Rows are points. The last column is the point's height on a tilted bowl or saddle (a function of degree 2), plus a little noise. Along how many of its main directions does it bend up, bend down or stay straight?
In the rows, 128 means zero.

Points (11 x 3)
[[ 55 162  54]
 [ 94 171  90]
 [158 170 100]
 [164 113 112]
 [115 128 110]
 [ 97 116 103]
 [122 157 105]
 [131 186 100]
 [126 171 103]
 [128 116 116]
 [125  98 119]]
Directions: 0 up, 1 down, 1 straight

Points (16 x 4)
[[153  80 124 124]
 [132 145  62 164]
 [108 117 199 174]
 [107  82 131 144]
 [105 144 151 142]
 [112 173  92 159]
 [116 173 137 151]
 [166 166 113 152]
 [160 133 121 123]
 [175 135 134 134]
 [164 152  77 161]
 [134 115 136 115]
 [127  76  78 168]
 [126 125 103 125]
 [105 118 111 136]
 [ 64 165  88 212]]
Directions: 3 up, 0 down, 0 straight

Points (16 x 4)
[[151 101  82 154]
 [130 142  91 158]
 [122 111 172 139]
 [150 152 126 147]
 [ 93 108  59  90]
 [157 149  83 186]
 [ 82  70 149 174]
 [ 75 167 105 194]
 [127 128 140 139]
 [ 75 106  87 113]
 [112 152 121 154]
 [114 128 119 144]
 [153  98  76 154]
 [119 124 129 142]
 [128  83  80 119]
 [ 88 100  83 106]]
Directions: 2 up, 1 down, 0 straight

Points (26 x 5)
[[211 159 149 178  53]
 [123  94 140 124 117]
 [118 123 152 153 110]
 [149 108 101 117 117]
 [ 93  64  56  77 111]
 [ 98 106 100 108 115]
 [166 184 159  65 108]
 [171 125 117 101 113]
 [136 119  98 151 101]
 [102 123 118 157 100]
 [166 141 104 121 107]
 [144 140 158 152 107]
 [131 175 150 142 110]
 [165 153 159 133 104]
 [135 131 140 163 102]
 [136  81  56 126 108]
 [117 180  60 212  24]
 [114 152 136  89 122]
 [104 125  78 138 100]
 [120 138 135  87 122]
 [113 117 100 118 116]
 [126 119 109 161 100]
 [109 152 142  81 122]
 [122 151  88 128 108]
 [ 65 117  88 124  94]
 [141  97 160 159 108]]
Directions: 0 up, 2 down, 2 straight

Points (25 x 5)
[[127 134 131 114 149]
 [ 83 127 127 146 123]
 [129 142 109  88 144]
 [155 117 123 143 155]
 [138 155 126 163 152]
 [143  79 114 115 159]
 [ 75 147  72 198  55]
 [150  83 134 108 139]
 [175 120 106 162 174]
 [138  96 127 130 151]
 [189 134 122 111 131]
 [119 161 128 117 147]
 [156  79  99 123 165]
 [139 156 143 126 153]
 [132  56  82 106 192]
 [110 175 131 160 129]
 [196 126 158  55  62]
 [100 199  92  58 120]
 [115 160 131 121 145]
 [123 120 111 146 150]
 [123 112 119  52 154]
 [171  77 117  88 123]
 [148 109 113 126 154]
 [165  88 148 185 154]
 [ 94 156 113 168 108]]
Directions: 2 up, 2 down, 0 straight

Points (40 x 7)
[[123 156 140 119 134  77 140]
 [159 114 133 156 176  68 167]
 [120 121 175 137 124 135 144]
 [ 88 140 105 185 112 192 176]
 [164 118 131 122 165 112 143]
 [ 97  98 114 130  87 152 147]
 [185 126 102 128  75 127 128]
 [153 130 174 123 105 129 139]
 [154  95 171 163 163  96 163]
 [105 113 157 167  79  67 166]
 [ 78 146 129 157 161 152 157]
 [172 126 138 174 100 141 147]
 [ 38 120 132 145 135 125 179]
 [124 118 102 137 101 172 136]
 [138 156 114 152 190  96 147]
 [102 137 167 116 139 161 144]
 [161  95 222 155 159 117 174]
 [ 57  73  54 139 141 145 207]
 [180 120 127 174 131  81 168]
 [123  88 144 159 135 131 155]
 [ 82  84 110 124 121 148 162]
 [ 91 121  95 159 127 176 161]
 [198  47 123  60 126 114 209]
 [150  98 161 143  99  80 153]
 [123 109 116  94 135 110 140]
 [155 114 165 129 124 114 141]
 [202 174 186 133 174 138 140]
 [ 66 120 158 133 144 119 158]
 [126 139 147 132 151 111 133]
 [148 146  98 154 152 199 136]
 [ 82 139 166 154 127 145 161]
 [120 150 127 159 131 110 139]
 [105  93  94  92 161 101 162]
 [142 144 123 171 101  59 161]
 [205  90 105 166 125 171 172]
 [150 103 137  88 160 124 148]
 [133 161 112 110 161 146 123]
 [120 136  67 127 129 127 136]
 [108 110 178 139 121 144 153]
 [108 147 163 120 157 131 135]]
Directions: 4 up, 0 down, 2 straight

Points (76 x 9)
[[111 135 114 153 167 128 133  84 152]
 [144 151 126  96 133 137  87 155 143]
 [ 61  97 174 147  80 123 113 123 166]
 [120 196 144 200 146 107 130 136 150]
 [110 114 176  96  73 129 151 116 163]
 [ 71 178 139 167  94  69 147 131 174]
 [123  81 138 118 155 152 162 113 141]
 [135 154 147 119 118 141 121 158 138]
 [144 166 155 132 135 108 146 150 145]
 [146 156 126 145 105 120 135  89 142]
 [143 154  81 102 148 118  87 104 164]
 [137 114 132 144 145 107 151  88 145]
 [192 151 139 115 120 136 195 137 163]
 [123 138 191  92  93 132 117 161 171]
 [132 146  85  86 147 130  99 121 152]
 [121 136 115 126  95 113 107 165 138]
 [138 127 141  50 102  99  86 133 169]
 [ 78 152 137 156 153 130 123 121 146]
 [169 183 115 138 157 115 113 144 148]
 [143 135 114 122 165 140 176 100 151]
 [100 124 131 102 106 163  71 128 167]
 [112 100 117 152 103 159 143 158 140]
 [110 123 145 174 151 111 113  89 150]
 [154 111 113  74 156 141  77 137 158]
 [153 113 122 117  86 125 106 140 145]
 [150 145 200 151 145 100 104 119 162]
 [136 132 103 124 136 127 108 117 143]
 [113 139 139 143  77 151 197 115 140]
 [132 139 249 131 149 191 163 160 215]
 [127 180 127  88  85 150 139 139 155]
 [117 115  74  35  84 139 152 131 166]
 [155 176 131  90 129  86 114 114 166]
 [129 107 127 106 181 137  90 130 158]
 [132 137 160 159 138 185 119 171 157]
 [ 82 148 210 119 183 162 117  86 190]
 [115 137 118 118 135 108 136 134 137]
 [159 143 147  73 165 128  93 158 158]
 [146 121 135 145 119  60  93  91 182]
 [138 175 109 106 121  96 124 159 145]
 [111 101  98 142 164 115 107 149 148]
 [137 117  58 142 166 122 130 139 162]
 [ 45 106 120 151 114 111 150 112 144]
 [174 160 137 191 122 102 155 149 138]
 [183 138 124 105 110 122  93 159 142]
 [109 113 109 131 137 109 155 156 133]
 [108 160 108 184 143 152 106  83 157]
 [149 148 126 160 109 171 120  57 153]
 [111 166 146 113 135 161 129 142 148]
 [111 157 186 126 107 104 160  76 167]
 [134 112 104 107 115 110 166 125 140]
 [130  52  89 172 114 128 171 119 160]
 [150 121 124 131  47 149 156 124 154]
 [ 94  87 112  87 139 114 119 130 141]
 [171 154 160 131 173 140 178 107 164]
 [106 137 127 148 160 116  97 165 146]
 [ 89 110  68  97  73 155  94 160 172]
 [173 117 133 175  89 143 140  97 141]
 [121  69 111  86 185 108 117 114 160]
 [103  92 109 149  96 104  94 149 154]
 [104 113  75 152 121  88 135  74 176]
 [112 108 210 161 159 181 158 122 157]
 [181 150  99 113 173 158 161 113 169]
 [156  89 164 180 106  78 113 176 160]
 [130 131 113  70  99 110 132 117 153]
 [147 137 151 115 126  98 110  94 158]
 [152  98  75 143 189 101 162  83 192]
 [139 120 174 162 122 173  95 143 153]
 [ 83 168 107 151 146 137 135  74 161]
 [174 138 121 111 132 115 136  76 162]
 [177  78 122 114 163 106 156 146 162]
 [ 98 105  66 157 171 137  75 111 191]
 [ 89 107 112 150 155 113 140 151 137]
 [132 141  83 165 150 119  80 171 155]
 [163  98  96 130 158 102 122 114 162]
 [158 145  88 100 146 154 139 154 147]
 [130 112 154 205  88  77 109 138 156]]
Directions: 6 up, 0 down, 2 straight

Points (78 x 9)
[[121 238 137 103 123 177 148 147  79]
 [133 118  81 117 114 111 110 125 133]
 [167  73 126 131 134 158 166 115 119]
 [ 98 154 129 124 133 124 169 144 134]
 [128 144 152 170 142 149 175 174 133]
 [ 97 137 105 113 141 156 165 164 142]
 [116 177 148  73 101 105 195 125  90]
 [139 169 149 156  61 153 126 143 111]
 [131  68 115 171 166 182 120 110 113]
 [139 141 154 101 145 156  63 113 182]
 [ 98 137  72 136  73 102 142 112  94]
 [129 170  84 115 136 133 164 158 141]
 [134 131 110  81 142 122 183 140 145]
 [ 83 137 129 122 145 157 102 125 153]
 [151 144 136 113 152 168 123 126 159]
 [176 121 159 118  88 111  72 126 157]
 [173  98 172 145  98 145 164 139 102]
 [130 169 133 191  77  79 112 126 110]
 [158 130 115 151 111 117 146 109 137]
 [120 128 132 133 141 207 136 144 142]
 [ 91 135 183 131 123  99 144 121 107]
 [ 89 142 131 104 176 126 114 138 162]
 [ 81 122 138 132 101 110  97 117 108]
 [ 99 142 127 136 155 151 167 127 157]
 [170 138 101  38 159  46 151 135 142]
 [116  76 127 128 140 136 159 140 118]
 [ 65 167  52 129 121 103 141 132 118]
 [130 108 132 100 133 147 109 103 147]
 [112 138 106 117  76 107 164 200 101]
 [163 123 125  82 141 131 121 150 154]
 [129 123 132 148  89 118  89 154 138]
 [ 78  80 182 134  88  82  90 108  64]
 [131 111 133 136 168 106 107 107 168]
 [104  99 114  80 109 121  95  82 106]
 [105 146 145 190 101 209  75 141 149]
 [110 134 151  85  52 122 113 105  81]
 [153 105 146 140 108 158 191  69  91]
 [170 186 117 118 135 121 131 136 146]
 [145 178 109 120  66 157 101 118  98]
 [ 46 141  64 143 142 170 128 129 140]
 [178 113 159 121  84 192 101 116 144]
 [111 101 131 148 129 159  52 109 145]
 [154 188 201 110  38 129 177 104  29]
 [119  88 105  96 164  73 133 105 138]
 [137 128 147 136 180 153 137  97 169]
 [134 175 105 134 134  84 163 152 134]
 [ 97 119 167 151 150 146 119 167 153]
 [101 198  98 132 219 125  88 178 178]
 [ 83 156 170 115 121  99 115 128 117]
 [108  95 177 130 113 183  94 112 137]
 [182 146 159 199 139 115 154 183 140]
 [118  41  69 123 138  93 132 144  90]
 [137 110 157 136  67  70 145 144  71]
 [128 134 177 149 129 117 106 159 146]
 [112  85 153 141 142 101 111  79 116]
 [163 136  65 128 145 102 161 157 175]
 [102 119 116 126  97 124  76 135 117]
 [107  94  88  68  92 171 113  67  97]
 [168 141  95 106  89 140 155  92 135]
 [144 229 183 134 107  83 139 137  51]
 [128  83 135 125 161 140  65 137 159]
 [126 127 124 126 119 128 172 152 130]
 [109 158  38 145 138 129 101 118 137]
 [150 186 117 182 143 147  91 123 168]
 [189 168 112 152  91 114  97 132 157]
 [ 57  99 109 145 136  66 127 100 103]
 [135 111 122 163 144 157 159 127 139]
 [ 93  91  85 132 128  84 127 146 111]
 [128 135 123 172 148 129 108 124 168]
 [101 147 118 118  69 105 131  99  77]
 [ 87 113 130  86  95 113 198  91 109]
 [125 154 167 139 167 105 100  99 178]
 [ 98  87 165  78 131 117 141  96 119]
 [168 136 102 126 164  82 100  96 198]
 [180 120 103 181 141 180 134  99 133]
 [124 131 129 121 159 128 160 150 146]
 [ 85 103  90 160 177 119 151 117 167]
 [106  94  97 115 142 126 120 145 129]]
Directions: 4 up, 4 down, 0 straight
